Each row is a point. Each copy is the shape, with its points in the same order, stretched, turned, moved and blurred by noise. Say if it was mirrored as well.

Shape (5 x 2):
[[  4.8  39.7]
 [-14.6 -12.0]
 [-14.8 -16.3]
 [-21.4  32.7]
 [ -9.8   7.0]]
Copy 1 (5 x 2):
[[ 18.9  39.4]
 [  2.0 -22.5]
 [  0.4 -23.8]
 [ 36.5  13.4]
 [  9.3  -2.4]]
Copy 1 is: mirrored
Copy 2 (5 x 2):
[[ 12.0 -32.1]
 [-24.6   3.9]
 [-31.4   8.9]
 [-11.7 -36.8]
 [-14.8  -8.1]]
Copy 2 is: mirrored
Copy 3 (5 x 2):
[[-31.0 -25.0]
 [  0.8  17.8]
 [  3.6  20.8]
 [-40.4  -0.7]
 [-11.0   4.0]]
Copy 3 is: mirrored
Copy 4 (5 x 2):
[[-33.9  -8.1]
 [ 10.2  16.9]
 [  7.1  17.7]
 [-35.8  15.0]
 [-10.1   7.5]]
Copy 4 is: mirrored

Shape (8 x 3):
[[ -2.6  -0.7 -31.5]
 [-15.1  25.2   9.7]
 [ 34.7  11.3 -26.6]
 [-14.5  28.4  21.4]
 [  9.6   7.6 -24.9]
 [ -5.7   2.7   2.2]
 [ 32.2   0.7   8.2]
 [ 18.9   0.2  23.6]]
Copy 1 (8 x 3):
[[ 13.4   6.1 -38.3]
 [-20.4  49.3 -13.0]
 [ 41.6  12.2 -11.3]
 [-23.1  55.5  -4.1]
 [ 17.6  13.0 -25.9]
 [-11.0  21.9  -9.8]
 [ 11.2  13.1  19.9]
 [ -6.8  17.4  26.3]]
Copy 1 is: only turned
Copy 2 (8 x 3):
[[-11.2 -14.7 -25.1]
 [ -2.3  26.3   8.9]
 [ 29.8 -11.8 -27.3]
 [ -2.2  32.0  16.7]
 [  7.4  -5.0 -17.3]
 [ -7.0   0.1   6.9]
 [ 30.0 -18.2  11.7]
 [ 22.2  -7.9  30.5]]
Copy 2 is: only turned

Shape (8 x 4):
[[-26.7  -5.4  -7.4  28.3]
 [ 13.4  20.3 -11.9  30.2]
 [-25.8 -37.3   4.7  11.6]
 [ -6.6  -1.1  10.0   9.7]
 [ 53.5  19.5  -8.0 -19.8]
 [-25.5  13.4  -9.6  -8.9]
 [ -2.3  -0.2  12.1   8.3]
 [  4.8   9.1   7.3  37.6]]
Copy 1 (8 x 4):
[[-31.6  -4.9 -33.2  19.6]
 [  2.3  22.8 -19.6  36.4]
 [-18.2 -37.9 -36.5  -0.7]
 [ -9.1  -9.9  -9.6   6.5]
 [ 55.7  29.4  -6.1   0.7]
 [-27.2  15.2 -18.5 -16.7]
 [ -2.7  -9.9  -6.9   7.8]
 [ -5.3   0.6  -8.7  39.1]]
Copy 1 is: only turned
Copy 2 (8 x 4):
[[-27.6  -8.6  18.0 -21.9]
 [ 10.0  11.8  33.8  -7.7]
 [-30.1 -42.0  -0.4 -22.3]
 [-12.1 -13.2   7.9   2.0]
 [ 50.7  13.3  -5.0  15.6]
 [-21.7  13.3  -8.0  -8.1]
 [-10.7 -14.6   8.7   3.7]
 [ -5.7  -8.7  37.6   1.5]]
Copy 2 is: mirrored
Copy 3 (8 x 4):
[[ 36.3  18.0 -21.3  32.6]
 [-13.6   7.8 -17.6  37.6]
 [ 50.5   2.2  -3.0   7.1]
 [ 13.7  14.3   5.3  14.3]
 [-50.4 -17.7  -1.3 -14.2]
 [ 14.3  35.4 -17.7  -2.8]
 [  7.5   9.0   9.5  11.4]
 [  2.2   8.4   2.5  46.8]]
Copy 3 is: mirrored
Copy 4 (8 x 4):
[[ -2.3 -27.7 -24.9  21.5]
 [ -4.3   8.4 -34.3   4.3]
 [ -0.6 -51.7 -13.7   0.2]
 [ -8.0 -15.7  -7.4   1.3]
 [ 16.8  29.5  -7.0 -38.5]
 [ 16.2 -12.6   1.7  20.0]
 [ -9.3 -12.6  -5.4  -0.5]
 [-22.3  -4.1 -28.2   5.6]]
Copy 4 is: mirrored
